Each row of a before or after table is a point. The points were changed in one or more steps. Then noise was added and the rows were shuffled. The steps act on columns, c1 being the first. Write out the steps. A step turns or swaps two columns, mirrors them in a line or flattens them onto one, adds a multiple of one to another, or multiplies or shifts one. Angles are multiples of 10 degrees, from the lower column toward the higher: turns from -170 to 170, lines from 10 to 170 but not 90. Use the fewest steps. Two steps may share a column if one is a turn and the other turns, adds or multiplies; they go together, in the order done. Otherwise the lowest column goes first.
(in the rows, 128 means zero)

Before (8 x 3):
[[121  87  92]
 [146 134 143]
 [ 45 185 106]
 [117 191 154]
 [ 84 143 140]
 [ 76 130 106]
 [129 174 139]
 [168  92 167]]
After (8 x 3):
[[158  92 140]
 [ 97 155  94]
 [135 183 168]
 [158  73 154]
 [ 86  94 106]
 [105  88 138]
 [102  31 106]
 [145 136 145]]
Steps: mirror c1 and c2 in the line at 20 degrees

Before (9 x 6):
[[144 118 111 158 154 175]
 [154 135  87 124  86 138]
 [ 97  34 133 116  88 184]
 [ 91 140 165  80 148 171]
 [128 178 122  70 134 156]
 [161 132 136  79 110  67]
 [110 159  93  87 140 101]
 [ 82 143  26  93  82 131]
 [108 123 149 164 120  84]]
After (9 x 6):
[[161 101  91 171 111 129]
 [152  28  97 173 169 167]
 [ 94 118 226 149 166 184]
 [108 167 122 177 102 181]
 [173 145 135  96 141 122]
 [106  91 114 138 169 116]
 [165 133 125 182 138  69]
 [104 127  74 181 111 141]
 [ 80 111 134  95 109 138]]
Steps: mirror c1 and c6 in the line at 120 degrees; turn c2 and c3 by -80 degrees; turn c4 and c5 by 170 degrees

Before (10 x 9):
[[226 122  97 137  92 147 118 102 181]
 [124 119 119 153 149 140 152  64 105]
 [198 132 114 103 119 109 130 100 103]
 [117 142 117 199 140  79 115  52 141]
 [122 149 196 139 109 117 105 162  99]
 [130 107 164 136 139 115 101  70 187]
 [ 84 144 128 169 169  64 109 156 129]
 [131 116 103 134  50 124 125 123  68]
 [106 169 170 139  83  74 177 108 124]
 [127 177 189  88 110 146  79 145 160]]
After (10 x 9):
[[ 37  88 140 167  82  56  80 144 119]
 [147 152 136 162 140 111 159 121  45]
 [173 139 132  99  87 155 139  97  76]
 [  7 129 134  99  53 121 137 179 162]
 [134 141 202 116 140  66 120 164  60]
 [145 151 167 128 173  42 116 109 149]
 [192 128 104 111 114  99 125 166 124]
 [ 93 155 137 200 109 113 112 130 172]
 [152 102 156 116 150 143 126 190  95]
 [103 180  90 188 110 153  85  94 127]]
Steps: add 1.5 times c5 to c1; mirror c2 and c7 in the line at 140 degrees; swap c3 and c4; multiply c6 by 1.3; turn c8 and c9 by 130 degrees

Before (10 x 12):
[[210  95 138 236 126 174  93 127 121 123 113 127]
 [134  95 142 134 163 109 109 143 140 115 141 138]
 [117 103 142 152 157 131  91 103 104 132 125 142]
 [120  96 141 159 131 100 137 110 171 115 139 149]
 [141  98 134 137 156 129 144 114 131 159 116 144]
 [124 110 134 161 135  95 115 148 100 129 129 139]
 [156  91 108 178 155 123  94 118 129 122  98 143]
 [136 101 116 133  87 139 111 151 109 128 138 136]
 [120 126 122 136 138 111  99 118 108 136 133  89]
 [140 249 100 138 145 112  89 111 149 142 138 148]]
After (10 x 12):
[[156  91 107 129 155 123  99 148 129 121  94 142]
 [135  95 142 127 164 109 142 172 141 116 109 139]
 [124 109 134 127 134  97 129 179 101 128 115 139]
 [121 126 123 129 138 110 134 147 107 137  99  90]
 [137 101 116 127  86 139 138 182 109 128 111 136]
 [140 248  99 127 144 111 139 141 148 142  88 147]
 [141  99 135 128 156 129 117 143 131 158 143 145]
 [118 103 142 129 156 130 125 132 103 133  91 143]
 [210  95 139 128 126 173 114 157 120 123  93 128]
 [120  97 142 128 131 100 141 139 171 114 138 149]]
Steps: multiply c4 by 0; swap c7 and c11; shift c8 by 30

Before (11 x 18):
[[128 148 128 162 170 129 107 121 140  91 107 170 141 111 147 102 141 119]
 [134 107 114 112 135 128 148 115 149 157 178 127 155 129 121 112 128 205]
 [128 123 129 117 123 125 106 195 104 124 110 104 111 132 165 129 151 120]
 [ 94 119 124 114 125 125 142 115 144  75 132 127 144 126 138  98  88 131]
 [140 124 132 109 198 130 139 119 108 148 123 111 148 127 122  95 129 107]
 [150 105 102 115 129 143 120 140 133 147 114 104 154 124 124  95 142 132]
 [127 122 117 146 127 116 111 126 140 134 125 108 125  71 117 110 125 130]
 [140 122 104 121 127 118 135 154 135 161 110 129 148 125 120 116 135 109]
 [149 118  65 115 166 128 133 115 144 146 218 108 138 117 124 125 130 121]
 [138 110 129 118 151 150 147 151  70 138 160 173 156 129 139 133 152 108]
 [144 113 127 135 131 143 111 116 155 150 139 158 145 126 125 130 151 110]]
After (11 x 18):
[[135 147 126 164 167 130 119 128 141  92 156 168 140 110 155 103  85 118]
 [ 60 125 127 117 140 121 107 137 105 125 117 105 110 133 167 131 143 119]
 [145 120  64 116  72 129 129 147 143 146 210 107 139 117 122 120 156 120]
 [134 118 122 114 123 125 113  93 145  76 126 127 146 126 119  98  10 132]
 [129 121 118 148 130 113 143 126 143 134 128 111 124  70 135 111 136 129]
 [106 123 106 121 139 116 132 144 135 160 117 128 147 123 114 116 188 109]
 [118 102 102 115 137 142 137 152 133 145 123 104 154 127 132  94 170 133]
 [137 123 133 110 166 130 130 139 109 148 187 110 149 129 113  94 158 105]
 [107 110 129 118 112 151 109 141  69 135 163 174 155 133 118 134 168 106]
 [142 107 117 112  88 128 124 130 150 156 159 128 157 127 107 112 169 204]
 [143 112 126 137 120 145 138 141 155 149 136 158 142 124 141 129 185 113]]
Steps: turn c1 and c8 by 80 degrees; turn c5 and c11 by 60 degrees; mirror c7 and c15 in the line at 120 degrees; add 1.5 times c10 to c17

Before (10 x 24):
[[101 102 190 165 151  96  70 138 144 169  68 117 140 120 145 114 108 105
  172 156 113  97 145  97]
 [101  93 145 102 160 114 178 128 109 131  90 152 114 167 164 233 179 146
  169  87 162 181 174  98]
 [149 186 109 181 148 112 139 195 138 154  87 132 103  96 158 162 177 163
   86  78 122 135 105 171]
 [ 83 158 136 106 140 112 160 174 123  94 163  60  88 106 103 177  67 173
  112 168 182 209 146 115]
 [161 137 192 143 206 118  87 159 153  90  85 173 163 143  99 124 172 165
  130 175 119 119  91 147]
 [ 97 108 102 185  98  87 191 108 136 199 177 181  92 120  97 197 126  93
   69  83 105 107 112 171]
 [ 80 100 123 151  98 158 173 104 156 113 119  72 143 111 169 158 179 127
   66 159 179 170 109 105]
 [113 180 176 125 131  62 100 164 123 183 156  74  85 191 131 114 171 162
  181 150  86 121 129 141]
 [104 163  85  96 137 161 168 142 144 183 133  84  88 147 119 123 142 150
   93 102 127 146  72 119]
 [130 112 127 156 178 140 126 110 152  88 116 108  69 196  63 166 139  87
  185  54 155 139 190 132]]
After (10 x 24):
[[151 116  67 149 180 112 136 195  75 154  85 132 148  97 158 158 152 182
  129  75 120 136 157 171]
 [104 162 133 148 102  90 192 106  75 193 178 181 163 124  99 197 146 154
   64  81 101 105 151 171]
 [111  58 108 131 159  62 102 161 136 180 158  74 171 192 130 118 159 107
  190 146  86 118 136 144]
 [158  69 156 115 218 115  89 161 103  92  83 174  86 141 101 127 113 149
  160 180 117 117 161 149]
 [ 82 105 106 123  99 108 158 172 151  94 158  62 170 106 104 179  72 171
  157 170 177 207 120 117]
 [100  89 183 137 133  96  70 140  89 170  67 119 120 120 147 113  99  78
  139 158 112  97 111  98]
 [129 138 137 122 168 142 121 107  92  89 112 106 198 198  60 166 109  56
  134  56 157 137  80 132]
 [ 84 148 149 113 139 159 172 103  91 116 116  77 105 110 171 158 190 177
   86 159 183 172 142 103]
 [102 131 165 131 185 115 179 124 159 133  90 150 149 167 161 230 148 103
  168  85 162 187  84 100]
 [103 147  74  99 142 161 169 139 147 184 131  79 152 150 118 124 133 170
  122 101 126 147 188 121]]
Steps: mirror c2 and c3 in the line at 120 degrees; mirror c4 and c9 in the line at 150 degrees; turn c5 and c17 by -40 degrees; turn c13 and c23 by -170 degrees; turn c18 and c19 by 50 degrees

Before (13 x 48):
[[144 134 143 116 117  98  92  81  71 124 125 108 125 193 132 123 118 158
  154 201 100 141 123 133 128 109 109 128 122 121 136 142 198 113 136 138
  103 149 108 141 152 143 108 141 141 122 126 150]
 [129 119 140 132 100 134 136 122 153 139 112 117 159  81 115 165 108 136
  154  90 104 115 128 109 158 127 201 105 178 122 124 166 126 208 150 146
  118 151 144 133 143 120 120 102 125 123 134  84]
 [127  82 127 111 134 138 135 133  82 140 127 120 167  76 107 118 124 126
  135 107 142 152 113 134 169 123 108  95 161 150 135  48 107 142 153 141
  133 117 152  93 119 104  92 135 142 135 111 152]
 [136 150 155  87  92 111 126 136 115 150 112 121 160 130 124 121 104 116
  148 110 101 129 121  87 140 126 110 130 115 132  80 141 113 114 152 134
  135 149 136 154  84 136 113  99 100 137 132 144]
 [148 149 155 134  89  94 140  98 104 149 111 104 117  69 136 127 114 138
  142  99 108 157 115 133 131 172 114 125 145 174 136 168 110 116 108 131
  128 135 121 151  87 137 109 123  97 131 121 154]
 [131 148 121 118 109 109 136 122 123 105 133  98 131 129 131 141 127 124
  164 119 198 128 141  92 141 154 162 117 138 135 123 168 100  99 105 146
  121 145 134  78 151 139 121 178 128 133  69 133]
 [ 98 155 153 127 144  96  97 125  95 146 112 106 160 133 116 121 111 121
  143 128  95  70 138  85 166 156 114 130 120 120 114 163 117 121 126 145
  135  58 109  96 149 119 116  99 149  92 132 112]
 [130 110 138 122 121 145 131 136 128 149 137 110  43 151 117 118 125 148
  121 105 142 150 111  97 131 150 123 113 130 167 141 160 113 123 151  96
   99 139 119 139 111 130  79 110 150 131 131 105]
 [147 151 133 103  95 125 133 127 147 119 136 108 132 122 106 156 117 157
  162 107 125  41 132 110 138 122 133 130 121 151 146 133 107 131 154  87
  142 152 136 138  96 132  73  99 154 106 133 158]
 [103 129 131  90 112 101 113 134  71 147 141 107 139  78 136 133 152 117
  151 165 123 117 114 123 157 140 129 101 140 142 115 138 111  99 154 133
  129 134 124 136 138 134 118 109 125 146 119 140]
 [143 160 119 104 222 101 118 143  85 137 121 105 100  68  94 117  98 155
  110 103 117 114 143 127 127 124 130 106 111 203  54  50  98 158 131 146
  133  81 110 153 137 123  96 177 152 150 134 142]
 [152 157 144  96 105 166 133  65 130  88 136 134  67  94 133 152 170 119
  156 104 185 116 141 126 171 153 142 126 121 120 145 127 104 122 146 140
  136 120 138 123 135 122 103 128  99 138 120 135]
 [136 147 134  91 136 110 130 122 117 144 133 129 156 189 131 145 138 126
  116  89 152 137 118 130 143 161 127 129 128 124 138 141 129 129 153 144
  131 146 109 144 146 133 102 117 156 150 128 122]]
After (13 x 48):
[[137 147 134  90 136 110 131 122 118 176 132 129 156 189 131 145 138 127
  117  89 152 137 119 130 144 161 129 130 128 124 139 141 130 129 152 144
  132 146 108 144 153 132 102 117 156 150 129 123]
 [148 149 155 133  88  94 148  98 104 191 110 105 117  67 136 128 113 139
  143 100 107 158 114 135 131 173 128 125 146 172 136 168 110 115 109 130
  128 134 121 152  74 137 108 122  97 131 121 154]
 [135 150 156  86  92 110 140 136 116 194 113 121 159 130 125 122 103 116
  148 109 101 128 121  87 138 126 113 130 116 131  80 141 112 114 152 135
  136 149 136 153  71 136 114  99 100 137 131 144]
 [131 148 121 118 109 109 106 121 122  59 133  98 131 129 131 141 128 124
  165 119 198 129 140  92 140 154 155 118 137 134 123 168 100 100 105 146
  122 145 133  79 159 138 120 179 128 133  67 131]
 [127  81 126 111 134 138 148 134  81 164 126 120 167  77 108 119 125 126
  136 106 144 151 112 134 170 124 121  95 161 149 135  49 106 143 154 141
  134 117 152  91 115 104  92 135 142 134 111 152]
 [129 111 138 122 120 145 134 138 127 191 137 109  43 151 118 117 125 147
  121 105 143 150 109  96 131 150 128 112 130 168 142 161 114 123 151  97
  100 139 118 139 107 131  79 110 150 131 132 106]
 [142 159 120 104 223 101 122 142  87 155 121 104 100  68  93 117  98 156
  110 104 117 113 144 126 127 123 123 107 112 203  54  49  98 158 130 146
  133  81 109 152 139 122  96 176 153 150 134 142]
 [147 150 133 104  95 124 128 127 146 101 137 109 132 123 106 156 117 155
  162 107 125  41 131 111 138 122 135 130 121 152 145 132 107 131 154  87
  143 152 135 139  86 131  74  99 153 107 134 158]
 [ 98 155 152 127 143  96 119 124  95 181 112 106 161 134 117 121 110 121
  142 127  95  71 138  85 168 156  96 131 120 120 115 163 117 121 126 145
  136  58 108  96 154 119 116  99 148  91 131 112]
 [104 130 130  90 112 102 118 134  70 185 141 108 138  78 135 132 152 118
  151 165 123 116 114 124 156 139 117 100 141 141 116 139 113  99 155 134
  129 133 124 137 141 135 119 109 125 146 119 140]
 [153 157 144  96 105 166 120  65 129   8 136 133  66  94 133 153 170 120
  157 103 185 116 142 124 172 153 141 127 121 120 145 127 104 122 146 140
  135 119 138 123 137 122 103 127  98 139 120 134]
 [128 119 139 132  99 134  78 122 153 162 111 117 160  82 115 166 108 136
  155  89 104 115 128 108 157 128 182 105 178 121 124 166 124 209 150 146
  119 151 144 135 147 120 119 102 125 123 134  85]
 [144 134 142 117 117  99 119  80  70 116 125 109 126 193 131 123 118 158
  154 202  99 140 123 133 128 110  89 127 121 121 136 144 199 112 136 139
  103 149 108 141 160 142 108 142 141 122 126 149]]
Steps: turn c7 and c27 by 50 degrees; multiply c10 by 3; multiply c41 by 1.3
